Each row is a point. To make a cloud, some directions were put in groups of two or more. Within a group, all points are equally far from the middle, so they leave a hole (a ring in 2 directions, a hollow ball in 3). The other directions are filled evenly. Then the cloud was stretched, turned, moved and blurred a little. Count the holes, and give their numbers of directions, smallest first.

Cloud (19 x 3):
-2.8, -4.8, -0.2
3.1, 3.2, -1.5
-3.4, -1.2, 2.5
1.2, -7.7, 6.1
6.9, -3.8, 4.1
2.0, -2.6, 8.0
1.5, -3.2, -3.7
5.2, 3.5, -0.3
-2.3, -6.4, 3.9
-3.4, 4.6, 2.5
7.0, -2.6, 4.4
3.1, 3.5, -1.5
6.3, -5.2, 5.0
6.1, 3.1, 6.9
0.1, 4.3, -0.8
3.4, 0.8, 8.7
6.4, -2.7, 5.6
-0.8, -3.0, 7.2
-2.4, 0.3, 7.4
Holes: 1 (2)

Cloud:
-1.2, -7.4, -0.6
-0.2, -5.5, -4.4
4.1, 4.9, -2.8
0.2, -5.0, 3.9
-0.1, -7.0, -1.3
-5.4, 4.4, -2.7
-2.0, 4.7, 2.1
-0.1, 6.0, -4.3
5.9, 2.5, -1.9
-7.1, -5.0, -0.6
4.8, 3.5, -5.4
-5.0, -6.4, 3.1
4.1, 4.6, -4.5
4.8, 3.4, -0.9
-4.3, -6.0, -2.2
3.3, -0.6, -7.2
-8.8, -3.1, 1.1
-8.8, -0.3, -1.1
-2.8, 4.8, -5.1
-2.2, 5.1, -5.0
2.9, -5.9, -0.2
-5.1, -6.4, -0.3
Holes: 1 (3)

Cloud:
-1.4, -1.3, -1.4
5.6, 5.5, -0.7
0.8, 4.4, -6.3
-5.1, 4.9, -3.1
6.1, 3.3, -8.3
9.2, 2.2, -0.4
3.2, 0.8, -3.1
1.0, 3.1, 6.5
-5.3, -1.8, 6.1
-0.9, -0.4, 5.3
-2.5, 4.3, -0.5
2.8, 6.6, 3.5
-12.0, -0.3, -2.3
-7.8, -0.4, 5.7
4.2, 1.5, -0.3
-0.5, -1.8, -1.3
-8.5, 0.2, 4.5
-5.1, -0.8, -2.9
4.2, -2.3, -6.9
2.5, -2.6, 0.2
3.8, 4.3, 3.2
6.8, 3.7, -4.2
Holes: 0

Cloud (31 x 4):
-0.9, 1.8, 8.0, -1.6
5.8, 0.1, 3.0, 0.8
-10.1, -5.6, 3.2, -7.1
7.3, 0.6, 1.6, 1.5
0.8, -1.6, -0.1, -5.9
4.6, -1.9, -1.6, -1.2
1.3, -4.8, -5.3, -1.7
2.3, -4.8, -8.2, 3.5
7.6, -2.8, 4.1, -4.5
10.3, 2.1, 3.6, 2.4
3.8, -4.5, 0.1, -3.3
1.0, 2.4, 6.6, 3.4
-6.1, -1.8, -0.7, 3.2
5.4, -7.5, -3.5, -0.6
7.2, 4.3, -6.5, -1.6
-3.6, -6.8, 0.6, -0.5
2.0, 1.5, 8.7, -3.1
-1.7, -3.1, 5.9, 2.9
-5.3, -2.8, -3.1, 3.3
3.2, -2.1, -3.3, -7.1
7.6, -0.6, 1.7, 2.9
-1.4, -3.9, -4.8, -3.2
7.9, 5.7, -1.6, 2.9
6.0, 5.6, -0.4, -2.8
-3.9, -5.2, -3.4, 2.3
7.7, 0.9, 5.8, -1.8
-1.0, -3.1, -5.7, 2.7
4.4, -4.7, -2.7, -5.6
-2.7, 0.1, -6.9, 1.2
1.7, -0.4, -10.4, -3.8
-0.8, 2.7, -6.0, -1.9
Holes: 0
